Each row of a before or after table is a point. The points were changed in one or more steps. Then noise was added and the rows were shuffled. The steps act on how far a point lies along the listed directions, d1 being the first. What was done? A step turns or swaps two directions, mirrors them in a line or flattens them onto one, adds a multiple of one to another, or multiplies one. Angles are multiples of 10 degrees, from the lower direction toward the higher: turns from -170 to 170, lines from 10 to 170 but not 90. Use the fewest steps. Two steps may share a direction if one is a turn and the other turns, adds or multiplies; they go together, in the order done. Otherwise the lowest direction goes first.

Directions:
(1): [.20 -.18 -.48]
(2): [.00 -.52 .19]
(3): [.52 .07 .19]
Before (14 x 3):
[-.33 -.62 -.31]
[-.45 -.24 .26]
[-.13 .16 -.02]
[.01 .21 -.46]
[-.06 -.45 .03]
[-.18 -.25 -.45]
[-.04 -.16 -.58]
[-.47 -.35 .26]
[.22 .10 -.58]
[-.05 -.51 -.47]
[-.12 -.72 -.47]
[.16 .43 .19]
[.20 -.16 .31]
[.03 .31 -.20]
After (14 x 3):
[-.04 .01 .05]
[.05 -.30 -.49]
[.17 .09 -.05]
[-.52 -.18 .21]
[-.54 -.19 .20]
[-.10 -.39 -.55]
[-.22 -.20 -.12]
[-.23 -.54 -.61]
[.03 .11 .16]
[.16 -.08 -.28]
[-.41 -.50 -.38]
[-.12 -.32 -.38]
[.34 -.08 -.46]
[.22 .31 .27]
Steps: flatten d2 and d3 onto the line at 120 degrees

Directions:
(1): [-.27 .42 -.17 -.21 .10 -.53]
(2): [-.04 -.54 .18 -.27 .35 -.29]
(3): [.36 .18 .38 .42 .20 -.29]
Before (9 x 6):
[-.28 -.16 .06 -.59 .19 -.53]
[.34 -.07 .36 .23 .21 -.32]
[-.21 .27 -.41 -.26 .14 -.51]
[-.46 -.28 -.04 -.81 .56 -.49]
[-.12 -.32 -.02 -.34 .06 -.03]
[.29 -.46 .25 -.08 .23 -.08]
[.20 .02 .16 -.03 .22 -.48]
[-.27 .21 -.03 -.14 .18 -.35]
[.18 -.03 -.10 .14 -.11 .33]
After (9 x 6):
[.13 -.47 .21 -.10 .15 -.01]
[-.22 .03 -.16 -.39 .13 -.49]
[.02 .10 -.29 -.05 -.17 .30]
[-.11 -.46 -.07 -.53 .21 -.23]
[.44 .04 .20 .43 .27 -.34]
[.05 .03 .06 -.21 .26 -.56]
[.29 -.45 .63 -.10 .41 -.44]
[.35 -.70 .73 -.04 .83 -.38]
[.08 .08 .33 .21 .28 -.30]
Steps: mirror d1 and d3 in the line at 40 degrees; multiply d2 by 1.3

Directions:
(1): [-.15 -.37 -.43 -.09 -.19 .44 -.41 -.25]
(2): [.20 -.59 .47 .44 .04 .08 -.07 .01]
Before (8 x 8):
[.08 -.50 -.01 -.06 .02 .02 -.03 -.21]
[.05 .11 .19 .04 .05 -.18 .09 .13]
[.26 .47 .66 .13 .40 -.43 .32 .26]
[.16 -.30 .27 .20 .12 .01 .24 .10]
[-.20 .11 -.12 -.17 .07 -.03 -.09 -.05]
[.15 -.25 -.07 .09 -.02 .11 -.11 -.13]
[.26 -.01 .80 .29 .30 -.41 .46 .26]
[-.14 .42 -.42 -.28 .09 .06 .05 -.01]
After (8 x 8):
[-.13 .43 -.43 -.31 .11 .06 .04 -.03]
[-.16 .11 -.12 -.19 .08 -.01 -.09 -.03]
[.07 .14 .23 .04 .08 -.24 .14 .16]
[.16 -.27 .30 .21 .12 -.04 .30 .14]
[.31 .12 .93 .35 .36 -.56 .60 .35]
[.04 -.54 -.06 -.08 -.01 .06 -.06 -.22]
[.15 -.29 -.11 .07 -.04 .13 -.16 -.15]
[.32 .59 .80 .17 .45 -.59 .46 .35]
Steps: multiply d1 by 1.3

Directions:
(1): [-.41 .21 -.27 -.15 -.43 .50 .28 .29 .01]
(2): [-.38 -.02 -.22 .50 .55 .34 -.04 -.20 -.11]
(3): [.40 -.26 -.49 .16 .10 .06 -.19 .61 .06]
(4): [.11 .40 .50 .54 -.04 -.02 .17 .41 -.01]
(5): [-.45 .27 .10 -.26 .22 -.20 -.57 .34 .18]
(6): [.04 -.18 .29 -.22 .06 .27 -.18 .18 -.78]
Before (13 x 9):
[.28 -.03 .07 -.13 -.08 -.23 .02 -.18 .11]
[.10 -.36 -.12 -.30 -.18 .22 .22 -.39 -.16]
[.08 -.09 -.12 -.12 -.12 -.04 .15 .15 -.02]
[.07 -.19 -.13 -.33 -.09 .01 .03 .30 -.16]
[.19 .22 .09 -.09 -.22 .23 .20 .34 -.16]
[-.28 .13 -.08 -.06 -.06 .14 .02 -.06 .10]
[.55 -.40 .07 -.26 .23 -.45 -.21 -.04 -.20]
[-.53 .30 -.11 .09 .11 .11 .12 -.08 -.09]
[.31 -.15 -.02 .10 .02 .12 -.07 .25 -.16]
[-.14 .13 .14 -.28 -.13 -.01 -.01 -.11 .12]
[.14 .03 .12 .06 -.22 .07 .13 -.06 .02]
[.41 -.20 .21 .13 -.31 .01 .23 -.08 -.34]
[.52 -.19 -.13 .26 -.01 .08 .11 .39 -.18]
After (13 x 9):
[.94 -.50 .11 .45 -.58 .24 .92 -.48 -.55]
[.05 -.17 -.11 -.34 -.04 .02 .00 .32 -.22]
[-.71 .41 -.11 .01 .19 .01 -.09 .04 .06]
[.45 -.22 -.03 .17 -.02 .24 .06 .18 -.32]
[.36 -.12 .09 .19 -.33 .16 .41 -.20 -.02]
[.87 -.41 -.15 .44 -.17 .29 .53 .15 -.47]
[-.40 .20 -.07 -.12 -.02 .10 -.11 .01 .17]
[.38 -.13 .05 -.06 -.13 -.18 .17 -.28 .10]
[-.28 .24 .16 -.33 -.05 -.09 -.18 -.02 .22]
[.29 .13 .07 -.03 -.24 .29 .35 .26 -.25]
[.51 -.60 -.19 -.06 -.40 .36 .79 -.73 -.29]
[.63 -.44 .09 -.25 .19 -.40 -.13 -.08 -.26]
[.19 -.16 -.13 -.08 -.18 -.03 .27 .07 -.10]
Steps: add 0.3 times d3 to d6; multiply d5 by 3

Directions:
(1): [.52 .41 .52 .45 -.08 .30 .08 .44 -.07 -.02 .07 -.07]
(2): [.11 -.08 -.20 .25 .13 -.38 .38 .04 -.09 -.41 .67 .41]
Before (8 x 12):
[.18 .26 .13 .27 -.08 .15 .10 .27 -.02 -.09 .22 .02]
[.21 .42 .58 .01 -.15 .58 -.37 .14 -.21 .29 -.57 -.46]
[.26 .51 .13 .51 -.05 .14 .48 .53 -.16 -.16 .54 .26]
[-.15 .12 -.05 -.19 .00 .15 -.17 .01 .05 .09 -.07 -.21]
[-.41 -.16 .05 -.42 -.01 .02 -.30 -.09 .09 .28 -.35 -.10]
[.15 .02 -.12 .15 -.02 -.04 .04 .14 .08 -.05 .39 .08]
[.18 .26 .20 .08 -.13 .29 -.21 .25 .16 .34 -.41 -.19]
[.40 .42 .36 .57 -.02 -.04 .55 .44 -.16 -.25 .54 .31]
After (8 x 12):
[.40 .85 .67 .33 -.21 .78 .02 .70 -.10 .33 -.26 -.33]
[-.10 .04 -.21 -.06 .13 -.06 .04 -.01 -.02 -.17 .28 .11]
[.59 .41 .40 .64 .05 -.02 .38 .44 -.38 -.52 .78 .29]
[.39 .28 .09 .49 .00 -.07 .24 .43 .05 -.17 .36 .33]
[.14 .12 .13 .03 -.09 .22 -.23 .14 .09 .25 -.05 -.18]
[.28 .43 .34 .35 -.15 .40 .02 .36 -.01 .06 .04 -.16]
[.51 .78 .97 .41 -.27 .67 .01 .60 -.11 .35 -.46 -.38]
[-.45 -.38 -.31 -.26 .14 -.43 .12 -.13 .05 -.18 .36 .32]
Steps: multiply d1 by 1.6; multiply d2 by -1

Directions:
(1): [-.15 .10 -.38 .01 -.91 .05 .04 .17 .06 .12 -.40 -.13 .38 -.14]
(2): [-.11 .94 -.20 -.04 .05 -.26 -.07 .26 .35 -.06 .40 .04 .00 .15]
(3): [-.24 .23 .68 .12 .05 -.26 .18 .01 .12 .67 -.32 .21 .06 -.30]
Before (9 x 14):
[.12 -.38 .31 -.03 .21 -.02 -.05 -.13 -.15 .03 .00 -.02 -.05 .15]
[-.04 -.13 .28 -.08 .01 .04 .05 -.02 -.03 .15 -.16 .07 -.03 .01]
[-.04 -.45 .15 -.10 .03 -.07 -.14 -.21 -.07 .26 -.20 .13 -.10 .00]
[.30 -.52 -.55 .15 -.32 .41 -.03 -.10 -.24 -.32 -.06 -.18 .09 .16]
[-.12 .57 .18 -.09 .19 -.22 .00 .23 .14 .27 .05 .11 .05 -.12]
[.04 .29 -.12 .01 .39 -.06 -.05 -.07 .01 -.03 .40 -.06 -.17 .35]
[.01 .18 .49 .02 .40 -.17 -.01 -.03 .11 .22 .08 .26 -.15 .03]
[-.17 .60 -.04 .05 -.29 -.25 .08 .15 .28 .30 .00 .12 .22 -.05]
[.25 -.38 -.63 .04 .10 .28 -.19 -.06 -.04 -.58 .26 -.17 -.11 .23]
After (9 x 14):
[-.12 .53 .27 -.09 .24 -.22 .02 .19 .14 .30 .00 .12 .05 -.14]
[.21 -.14 .07 -.10 .37 -.03 -.15 -.07 -.08 -.27 .32 -.05 -.13 .35]
[.12 .35 .34 -.04 .65 -.19 -.10 .02 .17 -.02 .41 .24 -.27 .20]
[.16 -.93 .08 .18 .17 .30 -.01 -.25 -.23 -.03 -.26 -.02 -.09 -.10]
[.22 -.67 -.39 .19 -.47 .43 .04 -.13 -.29 -.12 -.30 -.16 .16 .02]
[.02 .18 -.08 -.15 .01 .05 -.04 .08 .06 -.16 .15 .00 -.07 .20]
[-.02 -.15 .47 .12 .61 -.06 .08 -.24 -.16 .36 .09 .08 -.23 .12]
[-.24 .50 .02 .08 -.48 -.22 .12 .14 .26 .45 -.23 .15 .32 -.16]
[.05 -.02 -.35 -.19 .07 -.08 -.29 -.06 .07 -.17 .27 .05 -.15 .29]
Steps: multiply d1 by 1.6; swap d2 and d3

Directions:
(1): [-.41 .10 .59 .10 .34 .57 .05 -.32 .17 .03 -.62 -.10 -.18 -.29 .34 .03 -.05 .30]
(2): [-.32 .22 -.35 .10 -.41 .16 .17 -.25 -.42 .21 .31 .18 -.56 .34 .50 .34 .09 .33]
(3): [.08 .05 -.86 -.18 .30 .26 .24 -.42 .12 -.20 -.18 -.25 .19 -.13 -.24 -.12 .50 .37]
Before (12 x 18):
[-.05 .07 -.06 -.05 .07 .08 .04 -.02 .02 -.02 -.22 -.10 .06 -.01 .06 .07 .04 -.01]
[-.12 -.02 .28 .16 -.27 -.24 -.19 .13 -.26 .20 .26 .32 -.40 .15 .19 .20 -.20 -.19]
[.11 .01 -.17 .12 -.57 -.52 -.26 .20 -.38 .15 .84 .31 -.13 .32 .16 .00 -.28 -.15]
[.08 -.21 .52 -.35 .57 .08 -.09 .05 .47 -.24 -.59 -.27 .59 -.68 -.36 -.41 -.12 -.36]
[-.18 .00 .16 .14 .06 .20 -.04 -.02 -.13 .11 -.08 -.19 -.32 .04 .31 .19 -.07 .01]
[-.12 .00 .94 .17 .31 .02 -.10 .25 .37 -.07 -.48 -.09 .14 -.37 -.14 -.32 -.06 -.27]
[-.12 .06 -.24 .02 -.28 .05 .05 .08 -.11 .18 .38 .16 -.05 .25 -.02 -.02 .12 .05]
[.12 -.05 -.23 .09 -.06 -.28 -.14 .10 -.02 .07 .37 .02 .13 .22 -.07 -.07 .06 -.03]
[.02 -.11 -.03 .00 -.02 -.13 .05 -.02 -.22 .07 .25 .13 .07 .23 .08 .03 .13 -.08]
[-.10 -.05 .36 -.01 -.08 .10 -.05 -.08 .11 .02 -.12 .05 -.13 -.07 .10 -.02 -.04 .15]
[.54 -.30 -.11 -.17 -.12 -.64 -.20 .42 -.01 -.10 .42 .09 .48 .00 -.54 -.28 -.01 -.31]
[-.26 -.06 .38 .05 .03 .03 .02 -.01 .17 .08 -.04 -.04 -.10 .01 .23 .04 -.04 .04]
After (12 x 18):
[.12 -.03 .58 .10 .18 -.25 -.13 .37 .33 -.13 -.17 -.08 .29 -.23 -.37 -.35 -.01 -.39]
[-.09 -.11 .21 .02 -.05 -.13 .02 .09 .14 .04 .14 -.03 -.04 .07 .10 .00 -.03 -.08]
[.02 .08 -.14 -.06 .06 .02 .04 .01 .01 -.04 -.15 -.09 .07 .06 .00 .11 .08 -.04]
[-.16 -.04 .45 .17 -.21 -.18 -.22 .14 -.21 .18 .16 .31 -.40 .06 .17 .17 -.28 -.21]
[.23 -.21 .14 -.41 .46 -.08 -.06 .08 .40 -.28 -.33 -.28 .70 -.57 -.51 -.40 .05 -.38]
[-.16 .05 .35 .21 -.31 -.13 -.23 -.01 -.23 .13 .36 .24 -.24 .09 .36 .01 -.34 .01]
[-.06 -.01 .02 .11 .09 -.07 -.10 -.03 .02 .07 .10 -.03 .06 .11 .08 -.06 .06 .06]
[.22 -.24 .32 -.11 .20 -.17 -.12 .13 .15 -.10 -.11 -.02 .35 -.27 -.28 -.29 .00 -.01]
[.03 -.10 .23 -.05 -.14 -.05 -.08 -.01 .09 .00 .05 .09 -.06 -.02 .00 -.03 -.01 .06]
[-.04 -.01 .04 .11 -.05 .03 -.06 .10 -.19 .12 .13 -.14 -.25 .13 .21 .20 -.06 -.13]
[-.19 .11 -.04 .08 -.19 .20 .06 .03 -.09 .22 .25 .12 -.12 .18 .07 .00 .09 .13]
[-.07 -.10 .11 .00 .06 .00 .05 -.08 -.19 .07 .10 .09 .02 .17 .15 .05 .06 -.06]
Steps: multiply d1 by 0; turn d2 and d3 by -10 degrees

Directions:
(1): [.45 -.29 .01 .15 .01 .04 -.18 .25 .04 .14 .76 -.32 -.04 -.21 .51 -.21 -.61 .33 -.16 .25]
(2): [.12 .18 .05 .15 -.44 .39 -.12 .51 .10 -.46 .03 .58 -.41 -.42 -.18 .10 -.06 -.16 .35 .50]
(3): [-.44 .12 -.66 -.02 .41 .20 .47 .23 .29 .29 .59 .25 -.33 -.09 -.18 .24 -.02 -.01 -.09 -.31]
(4): [-.37 .37 .33 .15 -.13 -.46 -.21 .77 -.15 .20 .32 -.40 .05 .02 -.22 -.11 .42 -.26 -.33 .13]
(5): [.37 .22 -.70 .07 -.32 -.05 -.20 -.10 -.38 .16 -.12 -.22 -.09 -.25 -.62 -.54 -.29 -.22 -.09 -.26]
Before (10 x 20):
[.03 .12 -.42 .07 -.13 .09 .00 .02 -.07 -.10 -.06 .16 -.10 -.11 -.33 -.05 -.03 -.14 .05 -.03]
[.17 .03 .08 .00 -.11 -.22 -.09 .17 -.14 .02 -.08 -.23 .11 -.07 -.14 -.16 .04 -.11 -.05 .07]
[.12 -.05 -.21 .06 .12 .10 .06 -.22 .00 -.13 -.22 .16 .05 -.01 -.18 -.12 -.05 .05 .11 -.18]
[.19 -.04 -.01 -.03 -.17 -.07 -.12 -.08 -.07 .00 -.06 -.14 .03 -.09 .00 -.14 -.08 -.02 -.06 .11]
[-.07 -.08 .19 -.09 -.04 -.14 -.02 -.21 .03 -.11 -.22 .08 .19 .14 .04 .06 .15 .04 .10 .05]
[-.11 -.09 -.19 -.12 .41 .07 .37 -.27 .22 .33 .38 -.02 .01 .14 .20 .06 -.15 .20 -.15 -.32]
[.14 .00 -.04 -.06 -.14 -.03 .01 -.03 -.08 -.24 -.31 .01 .10 -.06 -.20 -.04 -.01 -.08 .10 .04]
[.10 -.31 -.05 -.04 .10 .34 .20 -.34 .23 -.16 -.11 .34 -.01 .15 .27 .21 -.08 .14 .14 .15]
[.05 .13 -.05 .02 .03 -.01 -.01 .11 -.01 .07 .10 .02 -.10 -.12 -.14 -.06 .02 -.08 -.01 .06]
[.04 -.32 -.13 -.13 .38 .15 .26 -.37 .18 .22 .32 .02 .14 .21 .27 .08 -.30 .24 -.02 -.15]
After (10 x 20):
[-.32 -.02 .09 -.05 .37 -.27 .15 .13 .05 .42 .52 -.33 .24 .29 .08 .01 .08 .04 -.32 -.17]
[.21 -.18 -.19 .02 .20 .04 .05 -.40 -.02 -.04 -.22 .01 .15 .07 -.05 -.18 -.15 .15 .05 -.25]
[.27 -.15 -.13 -.12 -.05 .08 .07 -.34 -.08 -.25 -.40 .03 .14 -.02 -.08 -.03 -.18 .03 .18 -.03]
[.08 .02 -.08 -.06 -.13 -.05 -.03 -.10 -.06 .00 -.12 -.06 .00 -.06 -.10 -.09 .02 -.08 -.04 .04]
[-.41 .25 .17 .04 .26 -.39 .12 .52 .06 .52 .73 -.43 .07 .13 .03 -.07 .21 -.03 -.49 -.13]
[-.10 -.03 .27 -.07 -.07 -.23 -.07 -.07 .01 -.07 -.15 -.03 .21 .15 .05 .03 .19 .02 .04 .07]
[.14 .07 -.10 .01 .02 .10 .01 -.02 .02 .01 .04 .11 -.13 -.13 -.09 -.04 -.08 -.02 .08 .07]
[.21 -.58 -.20 -.18 .37 .35 .34 -.91 .25 -.02 -.26 .22 .18 .33 .44 .20 -.25 .32 .13 -.14]
[.35 -.19 -.54 -.01 -.02 .27 .05 -.48 -.02 -.14 -.16 .20 -.03 -.09 -.09 -.06 -.35 .09 .16 -.12]
[.05 .17 .09 .03 -.19 -.21 -.10 .39 -.14 -.04 -.06 -.12 .02 -.14 -.29 -.12 .15 -.21 -.01 .15]
Steps: flatten d1 and d3 onto the line at 60 degrees; turn d2 and d4 by -60 degrees; multiply d4 by 3

Directions:
(1): [-.23 -.23 .28 .33 .47 -.12 .28 -.07 .20 .19 .22 .58 .20 .37 .37 -.29 .06 .20 -.04 -.10 -.01 .66 -.80 .29 -.15 -.18 -.37 .06 .35 .40 .19 -.17]
(2): [.13 -.02 -.21 -.11 -.11 -.16 .26 -.44 -.34 .06 .00 -.23 .26 .37 -.45 .33 .05 -.03 -.66 -.49 -.26 .04 .10 .45 -.14 -.04 -.67 .59 .12 -.28 -.55 -.12]
Before (9 x 32):
[.13 .14 -.20 -.11 .00 .00 .02 -.21 .00 -.03 -.06 -.18 .06 .10 -.17 .16 -.13 -.13 -.14 -.09 -.08 .00 .11 .10 -.15 .10 -.08 .02 -.02 -.10 -.23 -.03]
[-.05 .03 .14 .20 -.02 .06 -.01 -.03 .13 .02 .14 .11 .04 -.05 .19 -.07 -.06 .09 .18 .06 .02 .04 -.08 -.05 .06 -.10 -.04 -.09 .09 .02 .04 -.02]
[.07 .17 -.04 -.07 -.18 .18 -.37 .27 .09 -.14 -.09 -.20 -.18 -.39 .12 .08 -.15 -.12 .38 .32 .17 -.29 .36 -.41 .21 .17 .72 -.35 -.20 -.02 .28 .12]
[.05 -.01 .12 .00 .15 .03 -.06 .10 .06 .02 .08 .17 -.11 -.04 .23 -.25 .09 -.04 .24 .19 -.05 .17 -.17 .04 .06 -.05 .12 -.13 -.02 .14 .25 -.02]
[-.28 -.21 .35 .20 .29 .02 .07 .00 .30 .09 .04 .47 -.04 -.02 .32 -.06 .04 -.02 .15 .09 .15 .24 -.41 -.05 -.08 -.09 .16 -.22 .16 .32 .34 -.03]
[-.13 .02 -.04 .01 .03 .20 .04 -.11 .01 .08 -.17 -.10 .04 .08 .04 -.13 -.07 .14 -.01 -.14 -.07 .01 .01 .08 -.01 .04 -.03 .08 .03 .00 .07 -.02]
[-.03 -.02 -.23 .00 .05 -.24 .11 -.39 -.24 .15 .07 .16 .00 .34 -.25 .16 -.07 -.07 -.39 -.24 -.15 .05 -.09 .40 -.05 -.07 -.47 .25 .20 -.08 -.23 -.18]
[-.22 -.14 .29 .14 .31 -.01 -.04 .34 .42 .04 .01 .61 -.04 -.06 .70 -.48 -.01 .20 .44 .43 .24 .39 -.43 -.31 -.04 -.08 .28 -.54 -.01 .50 .58 -.07]
[-.01 .08 .06 -.11 -.21 .14 -.34 .48 .15 -.12 -.07 -.06 -.24 -.51 .26 -.09 -.03 -.08 .58 .53 .28 -.38 .34 -.44 .27 -.03 .65 -.55 -.10 .06 .43 .16]
After (9 x 32):
[-.01 .05 .04 -.19 -.24 .12 -.20 -.04 -.02 -.11 -.20 -.24 -.19 -.32 -.19 .36 .03 -.24 .03 .06 .10 -.48 .43 -.29 .08 .12 .40 -.13 -.19 -.20 -.01 .14]
[-.19 -.04 .00 .15 .20 -.11 -.16 .06 .18 .11 .11 .48 -.23 .00 .30 -.27 -.09 -.07 .32 .29 .15 .09 -.31 -.05 .12 -.02 .19 -.37 .15 .26 .38 -.07]
[.19 .01 -.31 -.26 -.37 -.13 .14 -.27 -.41 .01 -.07 -.39 .25 .15 -.50 .42 .08 -.07 -.51 -.31 -.18 -.22 .44 .35 .01 -.09 -.55 .48 .14 -.36 -.52 -.03]
[-.02 .00 .00 .08 .25 -.01 .07 -.12 .21 .05 -.01 .18 .07 .15 .13 -.08 -.12 -.05 .04 .04 -.02 .25 -.26 .08 -.17 .03 -.01 -.17 .07 .14 .06 -.10]
[.25 .12 -.10 -.20 -.14 .06 -.09 .01 -.16 -.04 -.05 -.25 -.14 -.14 -.11 -.02 .09 -.15 .04 .05 -.13 -.17 .30 .02 .13 .03 .10 .03 -.17 -.19 -.05 .04]
[.18 .02 -.24 -.07 -.11 -.12 .16 -.36 -.31 .02 .01 -.27 .25 .27 -.37 .37 -.03 -.06 -.53 -.41 -.19 .05 .20 .31 -.07 .08 -.33 .51 .11 -.27 -.41 -.09]
[-.10 .02 -.01 .03 .05 .23 -.01 -.06 .06 .07 -.18 -.08 .00 .00 .08 -.15 -.08 .16 .03 -.09 -.08 -.01 -.01 .01 .01 .05 .04 .01 .01 .04 .12 .04]
[.24 .21 -.36 -.51 -.52 -.02 -.22 .03 -.23 -.18 -.33 -.55 -.14 -.28 -.30 .34 -.03 -.19 -.14 .14 .02 -.60 .94 -.29 .06 .17 .24 -.02 -.45 -.40 -.25 .11]
[.04 .10 .00 .06 -.19 .09 -.05 -.06 .06 .01 .10 -.13 .02 -.13 -.04 .07 -.09 .00 .08 .03 .01 -.18 .20 -.06 .10 -.04 -.01 .00 .00 -.14 -.08 .03]
Steps: turn d1 and d2 by -130 degrees
